Each row of a before or after table is a point. One or more steps were done to the points. Then noise was added and the rows were shuffled. The steps act on columns, c1 being the first. Write out the steps. A step turns or swaps two columns, mirrors them in a line or flattens them onto one, adds a multiple of one to another, or multiplies or shifts one. Angles are multiples of 10 degrees, from the lower column toward the higher: turns from -170 to 170, lines from 10 to 170 but not 90. Use the fewest steps. Two steps may share a column if one is a turn and the other turns, adds or multiplies; they go together, in the order done. Otherwise the lowest column goes first.

Before (14 x 3):
[[ -3 -60 -48]
 [-57   5   1]
 [-52 -24  47]
 [ 32  25 -19]
 [-71  -1  41]
 [ 50  -6 -30]
 [ -2  60 -16]
 [-53 -43 -51]
 [-11  32  -4]
 [  2 -33 -24]
 [-45  32  62]
 [ 32 -13 -49]
 [ 51  49 -34]
 [  3  50  60]]
After (14 x 3):
[[ 20  36 -31]
 [ 28  80  51]
 [-17  50   4]
 [ -9  98 -10]
 [-23 -42  68]
 [ 31  84 -54]
 [-26 -95 -43]
 [-43   3  72]
 [-76 -71 -17]
 [-46   8  37]
 [ -4  47  81]
 [ 13 -19 -57]
 [ 30 -10 -51]
 [ -8 -47 -22]]
Steps: turn c1 and c3 by -30 degrees; multiply c2 by 1.6

Before, 8 rows:
[[ 60 -20 -22  55  -7  21]
 [ 15  37  -8  31 -23 -64]
 [ 22 -65 -34 -67  26 -47]
 [-61   9  21 -50  39 -53]
 [-40  27 -18 -37 -32  35]
 [-14 -50  14 -70 -25  25]
 [-52 -65   7  17  -6 -40]
 [-19  19  63 -62  48 -55]]
After, 8 rows:
[[ 25  53 122   3  35  38]
 [ 57   8  44  -7 -15  -9]
 [ 10 -55 -51   1  67  -4]
 [-54  85  98  -3  42  12]
 [-41 -46 -29  -6 -22 -36]
 [-15  71  59   2 -20 -26]
 [-21  23 -71  -3  36  53]
 [-62   4 -30  -1  40  44]]
Steps: multiply c2 by 2; turn c2 and c3 by -130 degrees; multiply c4 by 0; multiply c5 by 0.7; turn c5 and c6 by 110 degrees

Before, 10 rows:
[[ 57  -9  51  49   9  63 -16 -55  34]
 [ 13  70 -12  11 -92  -7 -51  22  11]
 [ 10 -42  81 -92  12  19 -32   4  -7]
 [-11 -34  41 -73  37  41 -37  28  50]
 [-12  77  11   1 -13   9 -18  -4 -17]
 [ 44 -17  19 -70  20   9 -37  68 -11]
 [-17  60  28  42 -71  17 -25  63  -7]
 [ 24   8  40  16 -36  20  58 -12  50]
 [-12 -32 -24 -31 -15 -19 -66  40 -47]
 [-17  28 -62 -47 -76  31 -69  71 -82]]
After:
[[  45  -14  -40  -71   21   15  -40  -69   -6]
 [  59  -10  -15   48   10  -81  -14   32  -66]
 [ -19   27  -48  -52  -76   -4  -68  -79   96]
 [  25    9   26   12  -35  -25   54    6  -63]
 [ -11  -30  -39  -27  -16   31  -66  -38   49]
 [  11   74   34    6  -92   20  -50  -24    8]
 [ -10   76  -40    2  -14  -12  -21   -1    4]
 [   9  -44 -115  -94   16  -15  -29   -5  -55]
 [ -21   63  -48   40  -73    3  -27  -67  -18]
 [  -9  -35   23  -68   38  -28  -39  -38  -65]]
Steps: turn c3 and c9 by -130 degrees; multiply c3 by 2; turn c6 and c8 by -160 degrees

Before, 12 rows:
[[  3  12  -8   7 -17  10  15 -20  -5  -1  20  -4]
 [-28  -3  12  35 -11  -8   3 -15  -6 -10 -28  14]
 [  3  10  -5 -18  -9  -3   0 -13  -8 -26 -18  22]
 [-15  -6  12  30 -17 -26  30 -26  10 -13 -21  20]
 [  5  -6   2  -9  -5 -18 -18 -13 -16  -2  -5 -14]
 [-17 -24  32  25 -16   4   1 -31  -5  -4 -13  22]
 [ 19  -2   2   3 -21  14  -2  -4  10   1   8 -11]
 [  1  -7   5  -6  -6  13  12  -9  -5   9   0 -27]
 [  8   7  -7 -15  12  -7  -9  -3 -10   2 -12  28]
 [ -4  12   9 -14 -10 -12   4   9 -14   1   3   2]
 [-14 -10 -12 -19  -9 -14 -10  -1  -6   1  -8  10]
 [  5 -12  -5  -4   1  -2   3   7 -17 -11   5   7]]
After, 12 rows:
[[  -3    6   -9  -16   12   11    7   -3  -10    1  -12   27]
 [ -23   -7   -7   31  -17    1 -120  -52   10  -13   -7   21]
 [  13   13  -21    7  -16  -18  -16  -35   -5   -1   17   -4]
 [ -13  -10  -12  -20   -9   16   -4    3   -7    0    0   10]
 [   2   -6   -7  -10   -5   27    9  -27  -16   -3   -7  -16]
 [   3   -7   -1   -7   -6  -20   -4  -19   -5   10   -1  -26]
 [  -4   12   15  -13  -11    6  -32   13  -14    1    7    1]
 [ -15  -23   10   24  -14   -3    7  -68   -5   -2   -4   22]
 [ -11   10  -15  -18   -9    2   -5  -23   -9  -25  -14   23]
 [   9  -13    0   -2    2   -1  -11   13  -17  -12   -2    8]
 [  21   -2   -1    2  -21   -9   32   -7   10    1   -5  -11]
 [ -39   -3    2   35  -11    5  -22  -33   -5  -10   -3   14]]
Steps: add -0.3 times c2 to c1; turn c1 and c11 by -40 degrees; multiply c8 by 2; turn c3 and c8 by -20 degrees; turn c6 and c7 by 140 degrees; multiply c7 by 3

Before, 14 rows:
[[-17 -14  -2 -23  14  -4  14  23 -12  17  30  11  24  -2 -16   6   0   1]
 [ 15  -3  12  11  -7  59  27   1 -24  19   0 -31 -43 -29  -9  29   2  29]
 [  2  -2 -18  30 -16 -21 -20 -22   5   5 -24  -2  -1 -17 -62   9 -16  38]
 [ 18   8  29 -11  30  30 -12   0  34  13 -28  10  28 -16 -24 -11 -17   7]
 [  8  45  25 -40  -1  -5  27 -25  12 -34  17 -25  -2 -49  -5  17  35  31]
 [  9 -15  12  15   6  -4   0   7  16 -30  22 -15  35 -16  -9 -10 -17 -19]
 [-25  33 -39 -40 -29  36  36 -32  -3  -4 -13   8 -44 -38 -19  21   5 -23]
 [-10 -11  11 -39 -26  24 -32  38 -26 -44  32 -18  -4  12  -3  -5  21  35]
 [ -9  23 -38  11  40  -1 -24 -21  -9  10  -8 -38  21   3 -33   3  41  31]
 [ 35  42   7   0 -21  23 -19  39 -19 -29  15 -10 -22   9 -13   9  46  -8]
 [ -7   5  28  22  -4  18 -20  26 -22  32 -28  -4  -9 -29  19 -27  14 -17]
 [-30  14  -4   8 -21  14  -8 -14  27  12  12 -12 -23  -3  -6  19 -26  39]
 [ 41  19   3  28  12 -15  16  15  -6 -44  -8 -18 -40  16 -49  18 -20 -32]
 [ 14 -10 -24  -1   2  11 -16   8  -6 -17 -10 -49  23  10 -21  44 -30  38]]
After (14 x 18):
[[ 35  44  14   0 -64  22 -16 -38 -37 -28 -15  -9  -2  11  15   8 -16   9]
 [ 15 -11  30   1   5  13 -18  10   6 -13 -20 -51  43   8 -12  49 -54 -36]
 [-12  -6   8 -40 -82  23 -33 -41 -32 -46  -2 -18  20  14  33  -1  23 -34]
 [-15 -15  14 -24  41  -6  15 -24 -11  14 -16  12  45  -5  34   6  24   0]
 [ -8   5 -17  22 -13  20 -21 -44 -25  34  18  -6   7 -30 -28 -25  16  12]
 [  7  47 -39 -41  -6 -11  25   5  -1 -34  -7 -25  18 -46  16  16  26 -33]
 [ 11 -12 -13  12  14  -5  -1 -12  16 -32 -10 -14  56 -18  21 -13 -21  19]
 [ 16   7 -34 -12  87  32 -12 -17  36  14 -23   8  48 -19 -27 -10 -36  -7]
 [  0   0  10  32 -46 -17 -25  29  12   7 -60  -3  19 -16 -26   8 -15 -35]
 [-29  18  -2   6 -63  10 -10  15  35  12  -7  -9   0  -4  11  21  27 -37]
 [ 14  -2 -14  12 -20  59  26 -11 -24  19 -11 -33 -25 -29   0  24 -30 -28]
 [ 41  19   2  28  39 -13  16 -16   2 -45 -49 -22 -20  18  -7  17 -80  31]
 [-29  33  27 -41 -88  37  37  57  -4  -9 -21   7 -22 -40 -12  21  41  23]
 [-11  23  32  12 123   1 -27  44 -24  10 -32 -40  42   3  -7   3  45 -32]]
Steps: turn c9 and c17 by 20 degrees; add -1.5 times c1 to c17; multiply c3 by 1.3; turn c3 and c8 by -150 degrees; multiply c5 by 3; swap c11 and c15; shift c13 by 20; multiply c18 by -1
